Each row is a point. The points of each table are mixes of a few directions, plus a little noise. How many directions does each table use, and how many do they share? Where both have some left over, give the other angles between the two spaces (their principal angles), to ten degrees, smallest first.
In the rows, 128 means zero.

First (4 x 2)
[[143 114]
 [ 91 162]
 [ 87 166]
 [191  69]]
Second (6 x 2)
[[ 87 166]
 [190  70]
 [ 64 188]
 [123 132]
 [158 100]
 [145 112]]
Directions: first 1, second 1, shared 1

First (7 x 4)
[[133 125 132 125]
 [ 33 185  56 182]
 [138 122 135 123]
 [128 128 128 128]
 [215  76 194  79]
 [ 79 158  91 156]
 [171 102 161 104]]
Second (5 x 4)
[[ 49 127  83 146]
 [146 119 141 118]
 [ 89 169  93 160]
 [154  50 167  79]
 [201 175 156 136]]
Directions: first 1, second 2, shared 1

First (10 x 8)
[[107 108 107 162 145 130 136 116]
 [ 97  69 203 133 152  45   7  97]
 [113  81 112 136 131 146 109 165]
 [123 103 123 135 159 102 149 177]
 [176 127 133 111 107 171 144 128]
 [116 158 108 113 106 147 134 137]
 [158 144 113 119 117 162 170 138]
 [162 173 151  89 116 117 151 138]
 [141 137 122 111 103 162 125 133]
 [ 87 176 107 170 143  98 152  50]]
Second (7 x 8)
[[ 89 186 162 122 135 201 205  75]
 [121 119 167  85 112 194 120 144]
 [162 122 142 161  82 131 108 200]
 [128 106 100  91 163 111 140 139]
 [142 106 106 140 130  79  90 131]
 [125 116  95 144 148  63 101  90]
 [128 139 124 150 124 116 131 117]]
Directions: first 5, second 4, shared 2; angles 50, 90

First (8 x 11)
[[165  80 160 191 105 165  86 110 131  96 158]
 [125 189  73  59 134  91 169 109 112 143  73]
 [136 127 112 163 114 137 103 153 118 110 136]
 [118 103 168 192 140 175 130 155 140 120 172]
 [ 87 106  78  74 149  95  32 102  75 111  70]
 [143 152 142 114 148  80 182 143 166 163 138]
 [126 156 148  86  89 120 205 147 169 166 156]
 [123 112 141 145 144 161 117 103 117 115 123]]
Second (11 x 11)
[[161 125 152 131 145 111 141 132 100 140  69]
 [123 145  94 128 151 118 124  92 154 114 155]
 [ 94 118 127 125  89 157 116 153 141 124 174]
 [ 89 114 130 125  82 162 114 159 141 125 179]
 [137 131 127 129 139 120 131 121 126 129 117]
 [ 51 119 100 121  64 181  99 153 175 110 249]
 [194 159 110 134 218  65 150  58 117 127  50]
 [189 122 174 133 157  97 152 136  75 152  19]
 [169 126 156 132 151 105 144 130  94 143  56]
 [127 135 114 128 139 123 127 113 138 122 138]
 [ 76 114 123 123  72 170 109 161 150 121 201]]
Directions: first 6, second 2, shared 1; angles 90

First (8 x 12)
[[ 92  21  82 102 173 154 141  87 149 118 101  99]
 [130 151 144 124 110 137 126 147 121 126 141 117]
 [105  36  86  98 162 174 149 107 131 116 110  94]
 [149 230 179 160  88  77 103 152 128 141 150 159]
 [ 55  39 126  86 143 145 114  95 181 113 121  53]
 [169 211 148 175 115  69 116 134 117 146 131 196]
 [138 179 158 128  96 134 122 160 116 128 150 119]
 [186 157 101 153 138 134 154 143  80 136 120 187]]
Second (10 x 12)
[[159 118  97 220 117  96  77 126 178 192 104  76]
 [104 146 108  48 123 130 177 139 101 103 142 154]
 [ 83 117 110 124  96 124 154 154  85  68 109 156]
 [ 98 140 118  73 130 117 169 132 104 105 136 156]
 [150 125 175 160 171 117 103  93 156 165 140 120]
 [169 103 150 249 133 123  54 114 172 174 106  82]
 [113 133 156  72 139 154 156 127  98  90 146 159]
 [130 138 135  30 108 204 162 152  85  69 149 153]
 [131 111 124 239 140  64  85 109 169 179 102 100]
 [146 147 110  64 123 153 145 135 130 138 147 122]]
Directions: first 3, second 4, shared 0; angles 30, 80, 90
